Each row of a before or after table is a point. The points were changed in one or more steps. Then noise was added and the rows were shuffled. The steps act on columns, c1 being the first. What was done? A step turns or swaps two columns, mirrors them in a line or flattens them onto one, adds a multiple of one to another, or multiplies or shifts one. Angles are multiples of 10 degrees, from the lower column toward the higher: turns from -170 to 170, lines from 10 to 170 but not 90. Use the fewest steps. Two steps may share a column if one is a turn and the other turns, adds or multiplies; they go together, in the order done. Otherwise the lowest column goes first.

Before, 8 rows:
[[ 40  11]
 [-48 -41]
 [ 27  22]
 [ 24 -28]
 [ -7  -3]
 [ 33  73]
 [ 26  44]
 [  0  36]]
After (8 x 2):
[[-19  55]
 [-10  31]
 [ -7   7]
 [-11  35]
 [  7 -22]
 [  2  -1]
 [ -1  -1]
 [  8 -31]]
Steps: flatten c1 and c2 onto the line at 110 degrees

Before:
[[-10 -11  22 -13 -20   5]
 [ -7 -24  13   3   1 -23]
 [ 27   4  13  23 -14   9]
 [ 14  -7 -29  12 -34  23]
 [ 36   2 -24   1  12  -9]
 [ 21  11 -36  11  -9 -15]
 [-26  32 -38  29  -9   9]
 [ 35  23  25  16 -34  -4]
 [-16  23  25  -7   6  13]]
After, 9 rows:
[[-32 -24 -26  21 -17   5]
 [-46  11 -17 -24  10  13]
 [ 62   3  32  35 -10 -15]
 [-22 -33  -7 -16   0 -25]
 [108  -5  21  -3  14  -9]
 [106  13  -6  19 -33  -2]
 [ 40 -20  27  67 -33  28]
 [-80  20  44  24 -10   7]
 [ 82  -7  10  -6 -14  10]]
Steps: multiply c1 by 3; shift c2 by -10; turn c3 and c4 by -130 degrees; add -1.5 times c5 to c4

Before:
[[ -4 -18  39  36 -48 -13  20  10 -22  27   6]
 [  0  15 -32 -29 -31 -13 -42  21 -31  -7 -30]
 [-21  14 -24 -21 -10 -41  32  29   6 -13  27]
 [-41  39 -10   7 -33  -7  15   5 -24  -2 -37]
 [-43 -28   0 -28  12  -7 -47 -48  41  45   9]
 [-17  18 -26  26  28 -31  -2  23 -27 -35  20]
 [-34   0  50  10  20   0  30  35  53  54  15]
 [  3   0  22   9   7  12  17 -29   4  41 -36]
 [  0  -7  -8  28  23  15 -35 -35  57   8 -20]]
After, 9 rows:
[[-41  -9 -10   7 -50  -2 -16   4  37  -6 -39]
 [-33  18  50  10   9  55 -31  33 105   0  15]
 [ -2 -50  38  35  -7  27 -20  11 -16 -12   6]
 [  0 -19 -31 -29 -29  -8  42  20 -31 -13 -30]
 [-21  -2 -24 -21 -18 -14 -34  29  37 -40  27]
 [  4   5  21   9   4  41 -18 -31   0  11 -36]
 [-18  33 -27  26  -2 -34   3  22  -1 -31  19]
 [ -1  16  -8  28  16   7  35 -36  58  15 -20]
 [-43  -4   0 -28  31  45  48 -48 105  -6   9]]
Steps: add -1.5 times c1 to c9; turn c2 and c5 by -60 degrees; swap c6 and c10; multiply c7 by -1
